Each row of a before or after table is a point. One or more steps were done to the points. Then noise was added and the rows were shuffled. The steps act on how far a point lies along the listed directions, d1 being the first. Write out the steps. A step turns or swaps two directions, mirrors them in a line or flattens them onto one, adds a multiple of one to another, or multiplies one. Angles are multiples of 10 degrees, from the lower direction toward the higher: turns from -170 to 170, lines from 10 to 170 but not 90. Use the fewest steps. Two steps may share a direction if one is a turn and the other turns, adds or multiplies; they go together, in the order done. Otherwise the lowest direction goes first.

Directions:
(1): [-5.4  4.9  0.0]
(2): [ 0.1  0.1 -7.3]
Before:
[[-9.4  6.8  2.2]
 [-3.5  4.8  1.1]
 [-4.0  4.5  9.6]
 [ 3.0 -1.6 -4.1]
 [-0.1 -1.3 -1.4]
 [-6.9  4.8  3.0]
 [ 3.1 -3.4  1.7]
 [-0.7  0.2 -5.6]
 [ 3.3  1.6 -6.0]
 [ 6.4 -3.2 -3.9]
 [-2.2  1.3 -1.4]
 [ 1.8 -3.2 -3.1]]
After:
[[-4.0  3.5  2.6]
 [-3.4  4.9 -5.1]
 [-3.0  5.9  0.9]
 [ 2.5 -4.9  7.2]
 [-0.4 -0.6  2.4]
 [-1.6  0.5 -0.2]
 [ 8.0 -6.2  2.9]
 [ 2.7 -5.7  9.8]
 [-0.6 -0.5 -5.2]
 [-3.5  4.1 -1.1]
 [ 3.0 -1.6  5.8]
 [-4.5  1.6 -3.0]]
Steps: turn d1 and d2 by -110 degrees

Directions:
(1): [ 8.7 -0.1 -0.1 -4.6 -2.6  1.5]
(2): [ 2.8 -4.2 -3.6  1.2  8.1  0.5]
Before (12 x 6):
[[ -5.1   0.5   3.2   0.7  -0.4   1.0]
 [  0.9   0.8   0.7  -0.7  -2.8   0.6]
 [ -1.1   3.8   4.3  -1.0  -7.3   0.2]
 [  4.8  -0.2   1.1  -4.0  -4.1   0.7]
 [  7.5   4.1   1.9  -6.5  -9.3   0.9]
 [ -2.4   3.5   4.0  -2.6  -9.6  -1.4]
 [ -3.3  -0.2  -1.6   2.7  -0.9  -0.4]
 [  1.2  -0.3   1.9  -1.8  -2.1   1.0]
 [  1.8   2.0   0.9  -1.7  -0.7   1.7]
 [-10.3  -1.8  -0.2   4.2   4.5  -0.2]
 [ -4.9   2.8  -0.7   0.8   0.6  -0.8]
 [ -1.9   2.1   1.4   1.7  -1.1  -2.3]]
After:
[[  3.6   1.5   2.3  -4.3  -6.2   0.6]
 [  0.6   1.3   1.1  -0.8  -4.6   0.4]
 [  2.3   2.8   1.2  -2.1  -1.9   1.9]
 [ -2.7   3.3   2.0   1.7  -3.1  -2.9]
 [ -9.8  -2.4  -0.9   4.2   6.5   0.1]
 [ -5.5   8.4   8.3  -4.0 -18.7  -1.9]
 [ -3.7   7.7   7.0  -1.7 -14.6  -0.3]
 [  0.8   0.9   3.2  -1.9  -3.8   0.9]
 [ -5.7   1.5   4.4   0.4  -2.6   0.7]
 [ -5.7   3.2   0.1   0.5  -1.3  -0.6]
 [  5.3   7.4   4.5  -7.4 -15.8   0.7]
 [ -3.6   0.3  -1.5   2.7  -1.5  -0.3]]
Steps: multiply d2 by 2
